Rows are points. Each copy is the shape, with its points in the same order, turned, moved and blurred by noise. Some copies are also mirrored. Which?

Shape:
|  -7 |  69 |
|  54 | -56 |
|  59 | -28 |
|   1 |  25 |
|  36 |  39 |
|  15 |  -8 |
|  -1 |  20 |
| -46 |  28 |
Copy 1:
|  69 | -14 |
| -57 | -54 |
| -34 | -64 |
|  27 | -17 |
|  34 | -53 |
|  -8 | -28 |
|  21 | -12 |
|  42 |  32 |
Copy 1 is: only turned
Copy 2:
|  55 |  48 |
|  21 | -88 |
|  50 | -58 |
|  30 |  13 |
|  76 |   4 |
|  33 | -28 |
|  24 |   4 |
|  -9 |  36 |
Copy 2 is: only turned

Shape (6 x 3):
|  45 | -40 |  38 |
| -15 |  -6 |  56 |
|  15 | -56 | -50 |
| -22 |  27 | -53 |
|  10 |  55 |  36 |
| -39 | -39 | -18 |
Copy 1 (6 x 3):
| -35 |  33 | -79 |
| -47 | -28 | -34 |
|  52 |  30 | -57 |
|  34 |  19 |  26 |
| -61 |  10 |  16 |
|  41 | -19 | -35 |
Copy 1 is: mirrored
Copy 2:
| -59 |  -9 |  66 |
| -38 | -40 |  -1 |
|  22 |  22 |  79 |
|  47 |  27 |   6 |
| -40 |  21 | -38 |
|  40 | -25 |  46 |
Copy 2 is: only turned
Copy 3, 6 rows:
| -75 |  48 | -41 |
|  -1 |  35 | -63 |
| -52 |  36 |  53 |
|  11 | -33 |  34 |
| -15 | -35 | -64 |
|   8 |  50 |  22 |
Copy 3 is: mirrored

Shape, 8 rows:
| -18 | -44 | -42 | -11 |
|  -3 |  22 |  11 |  15 |
|   0 |  34 |  36 | -14 |
|  12 |  -9 |  34 | -17 |
| -42 |  49 | -34 | -28 |
| -29 |   5 |  17 | -35 |
| -50 |  29 |  -4 |  56 |
| -22 |  59 | -76 | -58 |
Copy 1:
|  42 | -23 |   8 |   9 |
| -21 |  22 | -26 |  30 |
| -59 |   7 | -13 |  11 |
| -42 |  12 |  17 | -12 |
| -20 | -50 | -39 |  52 |
| -38 | -33 | -19 |  -6 |
|   2 |  39 | -81 |  36 |
| -14 | -83 |  -8 |  86 |
Copy 1 is: mirrored
Copy 2, 8 rows:
|  29 |  53 |  43 |  11 |
| -47 |  35 |  14 | -21 |
| -63 |   1 |  25 | -21 |
| -20 |  -5 |  13 | -10 |
| -63 |  52 |  81 |  11 |
| -26 |   1 |  63 | -14 |
| -51 |  82 |  38 | -65 |
| -59 |  69 |  93 |  65 |
Copy 2 is: only turned
Copy 3:
| -49 |   2 |  -1 |  15 |
|  39 | -10 | -19 |  20 |
|  50 | -16 | -55 |   2 |
|  19 | -11 | -41 | -25 |
|  -5 | -25 | -60 |  76 |
|  -4 | -33 | -60 |   9 |
|  44 | -43 |  17 |  62 |
| -29 |  23 | -83 |  95 |
Copy 3 is: mirrored
Copy 4, 8 rows:
| -32 | -24 | -24 | -57 |
|   7 |   3 |  30 |   4 |
|  24 |  29 |  11 |  23 |
|  19 |  45 |  -4 | -25 |
|  -5 | -34 | -25 |  45 |
|  19 |   4 | -32 |   2 |
|  29 | -59 |  44 |   9 |
| -65 | -27 | -32 |  69 |
Copy 4 is: mirrored

Shape, 13 rows:
| -25 | -12 | -20 | -48 |   9 | -16 |   7 |  18 |
| -11 |  -8 | -22 |   6 |  23 |   4 | -19 |   4 |
|  -7 |  12 | -14 |  -4 |  52 |  24 |  28 |   6 |
|  -3 | -27 | -37 | -22 | -18 |  43 | -20 |  31 |
| -52 | -24 | -24 |  16 |   8 |  54 |  71 | -19 |
|  46 | -49 |  18 | -18 | -19 | -32 | -17 | -57 |
|   0 |  -1 |   8 |  35 |   2 | -23 |  44 | -51 |
| -27 |  -8 |  55 |  16 | -19 |  36 | -40 |   5 |
|  33 |   9 |  31 | -47 | -49 | -23 |  33 | -62 |
|  52 | -36 |   9 |  12 | -25 |  54 | -27 |  43 |
|   5 | -14 |  61 |  43 |  48 | -27 |  11 |  29 |
| -42 | -14 | -38 | -31 |  24 |  63 | -30 |  33 |
|  -3 |   2 |   4 |   4 |  -5 | -23 | -21 |  10 |
Copy 1 (13 x 8):
| -25 |  -7 | -12 |   9 |   5 | -37 |  17 |  33 |
|   7 |  13 | -23 |   5 | -15 |   4 |   5 |   7 |
| -23 |  43 |  -4 |   3 |  26 |  13 | -14 |  21 |
| -24 | -20 | -58 |  -6 |   3 | -13 |   5 | -33 |
|  -9 | -21 | -45 |  -3 |  87 |  41 |  -3 |  43 |
|  58 | -29 |  -4 | -35 | -47 | -29 | -50 |  34 |
|  55 | -11 |  32 | -25 |  28 |  31 | -14 |  29 |
|  72 |  23 | -44 |  31 |  37 | -48 | -10 | -21 |
|  23 | -65 |  48 |   8 |   8 | -33 | -68 |  19 |
|  20 |  10 | -57 | -50 |   6 | -44 | -24 | -62 |
|  61 |  70 |   2 | -49 |  26 | -45 |  -9 |  35 |
| -36 |  26 | -82 |  35 |   9 |  -6 |  20 |  -1 |
|  23 |  15 |  16 |   0 |  -9 | -35 |   8 |  -1 |
Copy 1 is: mirrored
Copy 2, 13 rows:
|   8 |  26 |  -3 |   7 | -11 |   8 |  46 |  16 |
|  28 |  -5 | -23 |  -3 |  -6 |  27 |   4 |   3 |
|  16 |  18 | -44 | -19 | -15 |  -4 |  -8 |  40 |
|   9 |  14 | -49 | -26 |  26 |  51 |  49 | -14 |
| -20 |  57 | -40 | -46 | -15 |  79 | -18 |  72 |
|  63 | -17 |  76 | -33 |  67 |  27 |   8 |  11 |
|  20 |   4 |  40 | -37 | -11 |  35 | -47 |  41 |
| -30 |   3 | -14 |  20 |  60 |  35 | -34 | -13 |
|  22 |  62 |  77 | -57 |  46 |   8 |  -7 |   0 |
|  -3 | -26 | -41 | -67 |  54 |  36 |  18 | -58 |
| -21 | -56 |   9 |  -4 |   1 | -29 | -33 |  32 |
|  17 |  31 | -95 |  15 |  22 |  39 |  33 |  10 |
|  20 | -12 |  15 |   8 |  -1 |  11 |   2 | -16 |
Copy 2 is: only turned
Copy 3 (13 x 8):
| -48 | -17 | -13 |   1 |  16 |  13 | -45 |   3 |
|   7 | -10 |   2 |  17 |   9 |  -5 | -26 |  20 |
|  17 |   4 | -15 |  -1 |  15 | -27 | -62 | -14 |
|   6 | -17 |  21 |   3 |  30 |  50 | -55 |  33 |
|  34 |  35 | -16 | -19 | -42 |  35 | -74 | -32 |
|   6 | -45 | -38 | -33 |  28 |  31 |  54 |   1 |
|  23 |  32 | -31 | -15 |  -5 |  -2 |  22 | -44 |
|  17 | -36 |  75 | -18 | -10 |  10 |   1 | -10 |
| -25 |   4 | -23 | -85 |  42 |  29 |  34 | -32 |
|  55 | -44 |  45 |   8 |  65 |  53 | -24 |   2 |
|  21 | -38 |  15 |  41 |  12 | -36 |   2 | -71 |
|   2 | -26 |  30 |   2 |  -1 |  15 | -91 |  48 |
| -13 |  -9 |  17 |  14 |  23 |   1 |   5 |   0 |
Copy 3 is: only turned
Copy 4 (13 x 8):
| -52 |  23 | -20 | -19 |  32 | -10 | -29 | -22 |
| -15 |  -4 |  -7 | -29 |  22 | -34 | -10 |   3 |
|  14 |  15 |   1 | -14 |  24 | -30 | -55 |   4 |
| -22 |  26 | -37 | -57 |   3 | -38 |   1 | -39 |
| -10 |  77 |  61 | -11 |  -5 | -30 | -27 | -15 |
| -16 | -66 |   9 |   1 |   1 |  17 |  26 | -61 |
|   9 | -12 |  44 |  44 | -11 |  -7 |   0 |   3 |
|   0 |  -3 |  -1 | -73 | -31 |  22 |  21 |  17 |
|   4 | -16 | -10 |  45 | -12 |  55 |   5 | -66 |
|   1 | -13 | -32 | -67 | -58 | -38 |   7 | -41 |
| -18 | -51 |  11 | -16 | -35 |  -4 | -51 |  47 |
| -10 |  53 | -22 | -90 |  45 | -34 | -23 | -14 |
| -19 | -12 | -28 | -14 |  10 | -14 |   8 |   9 |
Copy 4 is: only turned

Shape (14 x 9):
|  42 |  35 | -54 | -42 |  44 |  -6 | -12 |   4 | -22 |
| -35 | -11 |  19 |  -1 | -52 |  12 |  49 |  53 |  30 |
| -24 |  -5 | -20 | -40 |  12 | -32 |  -9 | -46 |  -6 |
|  -2 | -29 |   6 | -42 |   8 |   1 |  72 |   7 |  43 |
| -18 | -32 | -26 |  -4 |  19 | -18 |  36 | -23 |   4 |
|   9 |  16 |  19 |  38 |  29 | -17 |  -2 |  39 |   5 |
|  19 |  21 | -47 | -25 |  12 | -43 |  30 | -24 |  -7 |
| -11 |  50 |   7 |   3 |   5 |  25 |  22 |  57 | -12 |
|   9 |  31 |   5 | -37 |  16 |  -8 | -10 | -34 | -37 |
|  48 |  42 |  -6 |  -7 |  13 |  -8 |  11 |   6 | -41 |
|  13 |  31 |  21 |  -1 | -36 |  33 |   8 |  37 |  -7 |
|  12 | -31 |  -6 | -23 | -40 |  39 |  40 |  37 |  25 |
|  -6 | -39 | -16 | -57 | -22 | -25 |  46 | -10 |  75 |
|   2 |  18 |  -1 |  10 | -22 |  45 |  44 |  19 |  49 |
Copy 1:
|   5 |  33 |  25 |   0 |  10 |  29 | -23 | -81 |  -9 |
|   8 |  35 |   2 | -56 | -10 |  21 |  45 |  73 |  20 |
| -19 | -19 |  27 |  15 |  -1 | -21 |  -2 | -11 | -29 |
|  -7 |  10 |  38 | -52 |  45 | -14 |  20 |  26 |  38 |
| -33 |   1 |   4 |   5 |  21 | -14 | -11 |  15 |  22 |
|  26 |   6 | -30 | -10 | -25 |  44 |  12 | -10 |  47 |
| -25 |  30 |   4 |  -4 |   5 | -26 |   6 | -50 |   0 |
|  52 |  53 |   3 | -35 | -31 |  35 |  -3 |   6 |  23 |
|  34 |  -5 |   6 |   1 |  -2 | -12 | -15 | -42 | -33 |
|  36 |  35 | -27 | -22 |   5 |  10 |  -3 | -60 |  -3 |
|  57 |  43 | -12 | -35 |   1 |  36 |  31 |  12 |  -9 |
|   4 |  42 |  11 | -48 |  50 |  39 |  35 |  42 |   3 |
| -48 |  -3 |  52 | -38 |  41 | -18 |  66 |  24 |  16 |
|  35 |  53 |  18 | -10 |  22 |  20 |  51 |  34 |  34 |
Copy 1 is: only turned
Copy 2:
|  11 |  12 |  61 | -48 |   2 |  -5 | -26 | -22 |  37 |
| -18 |  34 | -14 |  19 |  41 | -41 |  62 |  61 | -32 |
|   9 | -13 | -37 | -32 |  15 | -15 |  -7 | -31 |  29 |
|  30 |  10 | -11 | -37 |  10 |  -4 |  74 |  29 | -28 |
|  22 | -20 |  -9 |  -5 |  21 |   2 |  38 | -25 |  -9 |
| -38 |  19 |  22 |  35 | -23 |  20 |  13 |  18 |   3 |
|  -5 | -22 |  25 | -44 |   2 | -28 |  18 | -35 |  18 |
| -14 |  64 |  36 |  28 |   3 | -30 |  25 |  30 |  23 |
|  17 |   1 |  -4 | -19 | -13 | -24 | -13 |  -2 |  65 |
|  -5 |  -3 |  55 |  -4 | -19 | -25 |   3 |  16 |  53 |
|  -1 |  32 |  24 |  23 |   4 | -46 |   4 |  68 |  12 |
|  28 |  11 |  16 |  -8 |  38 | -27 |  31 |  69 | -36 |
|   5 | -11 | -36 | -70 |  20 | -22 |  48 |  20 | -55 |
|  18 |  36 |  18 |  15 |  -9 | -47 |  33 |  40 | -49 |
Copy 2 is: mirrored
Copy 3 (14 x 9):
| -38 | -33 |  41 |  22 |  51 |  17 | -19 |  -6 |   7 |
|  12 |  -7 | -72 | -15 | -47 | -24 |   5 |  -4 | -67 |
| -32 |  43 |   5 |   4 |   7 | -14 | -41 |  27 |  17 |
| -14 | -25 | -28 | -17 | -49 | -14 | -68 |  14 | -43 |
| -30 |  -7 | -23 | -13 | -20 | -23 | -39 |  42 |  16 |
|   7 | -27 |  13 |  17 | -44 |  -3 |  37 |   0 |   4 |
| -58 | -12 | -17 |  27 |  10 |  15 | -36 |   9 |  20 |
| -15 | -23 |   1 |  -2 | -15 |  15 |  45 |  -7 | -59 |
| -14 |  30 |  22 |  23 |  19 |  29 | -16 |  28 |  -4 |
|  -9 | -25 |  11 |  35 |  14 |  50 |   5 |  17 |  -4 |
|  31 |  -7 | -25 |   1 |  -2 |  28 |  25 |  -6 | -53 |
|  27 | -32 | -57 | -22 |  -4 | -16 | -30 |   4 | -50 |
| -18 |   0 | -51 |  -9 | -37 | -38 | -95 | -21 | -15 |
|   3 | -27 | -45 | -46 | -33 |  19 |  -5 | -24 | -36 |
Copy 3 is: only turned
